Each point is reached from the start by the listed moves, each made 0, 1 or 2 times, or once backwards (-1), plus a little noise. Say if it took an odd or an even number of moves. Then give how often each move was made.

Moves:
(1): 0.45,-0.01,0.00,-0.02
(2): -0.02,0.38,-0.05,-0.07
(3): 0.05,0.05,0.42,0.06
Start: -0.12,-0.26,-0.04,-0.07
Points:
0.77,-0.72,-0.43,-0.10 => even (2, -1, -1)
-0.56,0.61,0.72,-0.07 => odd (-1, 2, 2)
0.37,0.15,0.35,-0.11 => odd (1, 1, 1)
0.82,0.59,0.69,-0.10 => even (2, 2, 2)

Moves:
(1): 0.48,0.07,-0.14,-0.26,0.06,-0.17,-0.16,0.15,0.06
(2): -0.02,0.50,0.20,0.01,0.02,0.08,-0.08,0.07,-0.14
(3): 0.03,-0.11,0.37,-0.01,0.03,0.06,-0.14,-0.02,-0.02
(4): 0.10,-0.08,-0.10,0.44,0.14,0.08,-0.02,0.09,0.06
(5): -0.05,0.05,-0.25,-0.07,0.57,0.18,-0.19,-0.05,0.02
(6): 0.06,0.00,0.01,-0.11,-0.08,0.49,0.07,0.20,-0.01
Start: 0.07,-0.26,0.34,-0.19,-0.17,0.21,-0.15,0.19,0.04
Points:
1.14,0.42,0.15,-0.83,-0.78,0.66,-0.10,1.01,0.01 => odd (2, 1, -1, 0, -1, 2)
1.07,0.74,1.04,-0.63,-0.52,-0.08,-0.56,0.63,-0.14 => even (2, 2, 1, 0, -1, 0)
-0.29,0.58,1.02,0.60,-0.57,0.45,0.01,0.32,-0.26 => odd (-1, 2, 0, 1, -1, 0)
0.63,-0.35,0.82,-0.38,-0.66,-0.07,-0.27,0.38,0.04 => odd (1, 0, 1, 0, -1, 0)

Moves:
(1): 0.40,-0.01,-0.02,-0.01,0.11,0.05,-0.02,0.16,-0.08,-0.14,0.04
(2): -0.08,0.39,0.01,-0.11,-0.08,-0.09,0.08,0.16,-0.07,0.09,0.05
(3): 0.06,0.05,0.43,0.07,0.04,0.18,-0.12,-0.07,-0.04,-0.06,-0.02
(4): -0.06,0.21,-0.09,0.55,-0.01,-0.18,-0.09,-0.02,-0.03,-0.21,-0.08
(5): -0.15,-0.04,-0.05,0.04,0.57,0.13,0.03,0.14,0.08,0.08,-0.24
(6): -0.01,-0.12,-0.14,0.06,-0.05,0.44,0.15,0.00,-0.12,0.03,-0.12
(7): 0.00,-0.05,0.13,0.08,-0.09,-0.11,0.33,0.03,0.16,-0.03,0.04
(8): -0.07,-0.15,0.10,0.03,-0.07,0.02,-0.07,0.33,0.00,0.02,-0.04
(9): 0.09,0.12,-0.10,-0.04,-0.21,0.07,-0.10,0.02,0.44,0.09,-0.28
Start: 0.09,0.28,0.08,-0.10,0.07,-0.19,-0.18,-0.07,0.12,0.03,-0.13
Points:
0.96,-0.07,-0.09,-0.10,0.46,0.11,-0.63,0.06,-0.14,-0.32,-0.13 => even (2, -1, 0, 0, 0, 0, -1, 0, 0)
0.46,0.46,0.72,-0.67,-0.19,0.58,-0.85,-0.17,0.77,0.33,-0.67 => even (0, 0, 2, -1, 0, 0, -1, 0, 2)
0.08,-0.02,0.74,0.15,-1.15,-0.17,0.00,-0.17,1.32,0.08,-0.53 => odd (-1, -1, 1, 0, -1, 0, 2, 1, 2)
-0.64,0.95,1.15,0.09,0.55,0.07,0.34,0.67,0.90,0.46,-0.83 => odd (-1, 2, 2, 0, 2, 0, 2, 1, 1)
-0.02,-0.25,-0.33,-0.56,-0.07,0.44,0.20,0.90,1.18,0.62,-0.98 => odd (0, 0, -1, -1, 1, 1, 1, 2, 2)
0.51,0.99,0.77,-0.62,0.38,0.70,0.32,0.17,0.40,0.30,-0.50 => odd (1, 2, 2, -1, 1, 1, 1, -1, 1)
0.14,-0.20,-0.27,-0.61,-0.66,0.31,0.18,0.74,1.09,0.55,-0.73 => even (0, 0, -1, -1, 0, 1, 1, 2, 2)

Moves:
(1): -0.01,0.08,0.03,-0.11,0.11,-0.18,0.01,0.02,-0.05,-0.24,0.08,-0.12,-0.21,0.30
(2): -0.01,-0.06,0.02,-0.21,0.39,0.06,-0.18,-0.21,0.02,-0.06,0.16,-0.01,0.05,-0.27
(3): 0.17,-0.08,0.01,0.12,-0.01,-0.02,0.05,-0.02,0.08,0.01,0.08,0.13,-0.06,-0.18
(4): -0.02,0.08,0.04,-0.01,0.07,-0.05,0.03,-0.01,0.39,0.19,0.03,0.11,0.02,0.03
(5): -0.02,0.07,-0.13,0.24,-0.19,0.04,-0.22,-0.30,0.07,-0.12,0.15,0.19,0.12,-0.35
(6): -0.11,0.39,0.15,0.41,-0.08,-0.09,-0.16,-0.01,-0.12,0.03,-0.01,-0.08,0.16,-0.13
(7): 0.12,-0.30,0.37,-0.38,0.20,0.14,0.13,-0.55,-0.11,0.14,0.12,-0.23,0.14,-0.11
(8): -0.19,-0.02,0.05,0.13,-0.05,-0.06,-0.09,0.11,0.06,0.11,-0.05,-0.11,0.26,-0.14
(9): -0.20,-0.04,-0.30,-0.19,0.08,-0.13,0.12,0.22,-0.31,0.11,-0.03,0.08,0.04,0.01
(10): 0.18,-0.29,0.07,-0.01,0.02,-0.19,-0.22,-0.10,0.06,-0.03,0.02,0.12,-0.25,0.29
(11): -0.05,-0.08,-0.04,0.18,-0.18,0.04,0.10,-0.09,-0.08,-0.03,-0.05,0.05,-0.07,0.14
(12): -0.02,-0.10,0.13,-0.11,-0.13,0.29,-0.05,-0.03,0.02,0.13,0.24,-0.18,0.06,-0.05
Start: -0.07,0.07,-0.06,0.00,0.20,-0.07,0.04,-0.19,0.02,-0.15,-0.02,0.12,-0.07,-0.08
Points:
-0.60,-0.42,-0.64,-1.08,1.27,0.12,0.49,0.29,0.00,0.61,0.06,0.30,0.52,-0.99 => odd (-1, 2, 1, 1, -1, -1, 0, 1, 2, -1, 0, 0)
-0.83,0.79,-0.51,1.26,-0.37,-1.38,-0.09,0.03,-0.56,-0.36,-0.28,0.49,-0.20,0.74 => even (2, -1, 0, 1, 1, 2, 0, 1, 2, 1, 2, -1)
0.01,-0.40,0.27,-0.05,0.03,0.00,-0.39,-1.28,0.29,0.56,0.39,0.51,-0.06,0.11 => odd (-1, 0, -1, 2, 1, 1, 1, -1, 1, 2, 1, 1)
0.25,0.21,1.58,-0.41,0.72,0.62,-0.29,-1.92,0.21,0.14,1.02,-0.86,0.18,-0.45 => odd (1, 1, 0, 1, 0, 2, 2, -1, -1, 0, 0, 2)
-0.66,0.86,-0.16,0.73,0.41,-0.79,0.24,0.32,0.52,0.24,-0.12,0.34,0.54,-0.69 => odd (1, 0, 2, 2, 0, 1, 0, 2, 1, -1, 0, -1)
-0.60,0.02,-0.87,-0.58,0.46,-0.68,-0.15,-0.10,0.10,-0.38,0.41,0.46,0.02,-0.30 => even (2, 0, 0, 1, 2, -1, 0, 1, 2, 0, -1, 0)
0.31,-1.15,0.77,-0.76,1.05,-0.78,-0.22,-0.86,0.36,-0.58,-0.03,-0.26,-0.75,1.11 => odd (2, 1, 0, 0, -1, -1, 1, 2, -1, 2, 1, -1)
